Each row of a before or after table is a point. The points were changed in one or more steps. Then noise was added and the rows were shuffled. The steps act on columns, c1 being the first. What was done? A step turns or swaps two columns, mirrors them in a line or flattens them onto one, adds a multiple of one to another, or multiplies or shifts one. Angles are multiples of 10 degrees, from the lower column toward the higher: turns from -170 to 170, lines from 10 to 170 but not 90. Use the fewest steps. Two steps may share a column if one is a turn and the other turns, adds or multiplies; they go together, in the order done. Otherwise the lowest column goes first.

Before:
[[-66  50]
 [ -8   2]
 [ 40  55]
 [-40  57]
 [-50 -23]
 [  9  17]
 [ 11 -42]
 [ 32 -36]
 [-27  58]
 [-64 -48]
 [-65  32]]
After (11 x 2):
[[ 12  67]
 [  2   3]
 [ 72  14]
 [-86   8]
 [ 25   0]
 [  3 -46]
 [ 16  60]
 [-19  78]
 [-20 -36]
 [-54  13]
 [-27  76]]
Steps: turn c1 and c2 by -40 degrees

Before, 8 rows:
[[-21 -43  72  -6]
 [-66 -20 -20 -18]
 [-27  50 -42 -56]
 [ 71 -13   3 -74]
 [ 16  18 -11   6]
 [ 21  24 -70 -38]
 [-64 -52  -1 -13]
 [ 47 -14   1 -23]]
After:
[[ -1  18  17  34]
 [ 15 -10  73 -90]
 [-63  23  32  -4]
 [  9 -14  47 -44]
 [ 63 -41 -39 -73]
 [-50  50 -17  14]
 [-15 -52 -64 -90]
 [-35 -20 -65 -41]]
Steps: mirror c1 and c3 in the line at 40 degrees; add 1.5 times c2 to c4

Before:
[[  1  22   3  17 -13 -20]
 [ 29 -23 -61  -5  73  50]
 [-51 -30  45  67  67 -37]
 [ -8 -27  15 -18  12 -11]
 [-37  26  42  -1 -75  23]
 [-19  35  52  -3  11 -17]
 [-41  16  24  34  45 -24]
 [ 67   0 -43   5  68  95]
 [-25  33  31 -19   4  42]
 [-13  42 -35 -31 -14  65]]
After:
[[ -3 -32 -38  -1 -13 -72]
 [-12  -9  37  -3 -48 -48]
 [ 26  62 -46 -46 -14 -80]
 [-15 -71  40 -17  -2 -18]
 [ -3  21  19  20   8   2]
 [ -6 -17   2  -4 -16  21]
 [  3  76 -58 -20  11 -43]
 [-12  38  26 -16 -49  39]
 [ -7  -5  45   9 -67  13]
 [-14  76  48 -34 -37  65]]
Steps: multiply c1 by 0.4; turn c2 and c5 by -120 degrees; add -0.5 times c3 to c5; turn c4 and c6 by 150 degrees

Before, 10 rows:
[[-43  27  34  15 -53 -36  -3 -75  -4]
 [ 29  38   2 -11 -59 -13  -6 -14  19]
 [-22 -23 -59  29 -37  23 -43 -16   5]
 [ 33 -51 -42  38 -38  60   5 -21 -37]
 [ -4   1 -24  11   1 -22  28 -44   7]
 [ 19 -14  31   3 -24  35  18  43 -18]
 [-40  56  42  95 -44 -41  32 -66  -2]
 [ 31 -50   5  65  -2 -24 -29  13 -53]
 [ 45   6  22  53   6  39 -66 -39  10]
 [ 14  36  13  -1 -10  -9 -38  39 -87]]
After, 10 rows:
[[ 13 -51 -70 -42   7 -21 -36  26 -15]
 [ 49 -52 -29 -27 -58  47   7  14 -50]
 [ 76   3 -16 -49  -5  40 -65  10  27]
 [ 33  62 -50 -81 -27 -51  27 -67  36]
 [ -1 -26  14 -34 -37   8 -40 -25 -50]
 [ 44  35  15   6 -51 -35  -3  14   7]
 [-32  38 -80  33  -3  -6 -42  37 -20]
 [-29 -18 -32  12 -38  26  18  41  19]
 [ 45   2   3 -18  10 -15  25 -32 -18]
 [ 37  25 -16 -10 -33 -52  -3 -81  30]]
Steps: turn c1 and c8 by 50 degrees; multiply c1 by 1.3; turn c3 and c9 by 70 degrees; turn c3 and c4 by 160 degrees; turn c5 and c6 by 20 degrees

Before (12 x 11):
[[-36  43  44 -62 -32  60  18  13   3  31  -1]
 [ 47 -23  13  12 -48 -45   7 -73 -41  31 -25]
 [ -4   3 -27  32 -72 -95 -24 -47 -20 -14 -72]
 [ 50  29  56 -56  26 -31 -22 -13 -24 -48  14]
 [-71  20   7 -48  33  49  20 -27 -25   6  23]
 [ 39  29 -22  66 -54 -44 -13 -20 -42   2  -6]
 [-49 -11  50 -62  49  88 -13  53 -28  38  -6]
 [ 61 -14  31 -22  11  17  28 -11   0 -74 -17]
 [ 35 -24   1 -52 -11 -39  39  18 -27 -21  24]
 [ 36   4  21 -35  46 -15  21   0  42   6   8]
 [-14  49   5 -61  31  46  34  13 -47  35 -42]
 [ 27   7 -67  -7 -66 -23 -49 -53 -23  15 -29]]
After:
[[ 63 -50  44 -59  20  12  19  12  17 -21  -1]
 [-56 -37 -25  30 -42 -55 -24 -47 -50 -47 -71]
 [ 40 -26   3 -60  58 -27  33  14  48  28 -39]
 [-38 -39 -66  -5 -16 -25 -50 -50  14 -57 -31]
 [-62  -4  13  12   2 -37  16 -73  16 -60 -28]
 [-56 -51 -25  62 -12 -40 -12 -23  10 -26  -5]
 [ 93  36  51 -61  54  -6 -17  53  47  15 -10]
 [ 88   2   7 -49  24 -26  16 -28   4  31  23]
 [-39  19  24 -33  26  46  20  -1 -11  35   7]
 [-53  15  -1 -51 -30 -26  39  17   9  -7  25]
 [-37  18  30 -20 -64  26  25 -12  47  37 -17]
 [-61 -17  55 -57 -22 -19 -26 -12  20  56  13]]
Steps: turn c1 and c6 by -140 degrees; turn c6 and c9 by -120 degrees; turn c2 and c5 by -150 degrees; turn c5 and c10 by -120 degrees

Before:
[[-47  49  36 -47 -13  -8  14   6  -3 -48  14   8  14 -68]
 [ 13 -53 -14  38  11 -67  -5  -8 -53  10  -9 -20  45 -16]
 [-12  14  45 -33  28 -59  13  -3  12  -6 -16  -7  36  33]
 [ 18 -13  22   8 -30  33  18 -21 -15  14   7 -59  17 -30]
 [ 32  27 -14  21 -23  -4 -44 -59 -35   3  -4  41  13   0]
 [  3 -33  29   4 -12 -30  -5   9  19 -10 -32  -3   2 -52]
 [ 47  15 -77  69  33 -21   4   1   0 -50  -5  -2   2 -25]
 [  8  14 -11  -6  41  10 -22  46 -32  31 -15 -10  25  38]
 [ 10  15 -26  -8   6  -7  38 -36  43  41  -5  12 -24  40]
 [-17   4  -1 -39 -23 -20   9 -15   8   0 -84   1  18   3]
 [-14 -17  -1  31  10 -11 -33   8 -44 -12  -7 -24 -10   7]]
After, 11 rows:
[[-85   7  11 -35 -34 -19   7 -24  -5  -4 -16  -2  13   0]
 [ 11  24  -9   7 -38  32  18 -31  25  30  17 -73   5  -1]
 [ 14 -31   1 -47 -19  -9  13   6  33  37 -45   8  45 -78]
 [ -9  70 -57  36  -1 -66  -6  -9  -3  18  11 -29   2   5]
 [ -3 -27  40  -9  -3  -5  41 -60 -34 -13   7  17  -8  58]
 [-12   6 -32  -5  29  10 -24  71  -5 -19  10 -16  28  49]
 [ -8   8 -42  32  -1 -14 -30  10   7 -15 -14 -32 -19  -4]
 [ -7 -10 -10  70  23 -21   2   1 -75  -4  43  -4  12 -54]
 [-31  28  27   5 -22 -30  -7  16  25  41   3  -5 -17 -36]
 [ -9 -12 -35  24 -32  -4 -46 -95  -9   1  34  53  27   1]
 [-18  15  21 -30  17 -60  16  -5  42 -26 -18 -10  37  13]]
Steps: swap c1 and c11; mirror c2 and c13 in the line at 70 degrees; mirror c3 and c9 in the line at 40 degrees; shift c5 by -10; multiply c8 by 1.6; turn c10 and c14 by 60 degrees; multiply c12 by 1.3
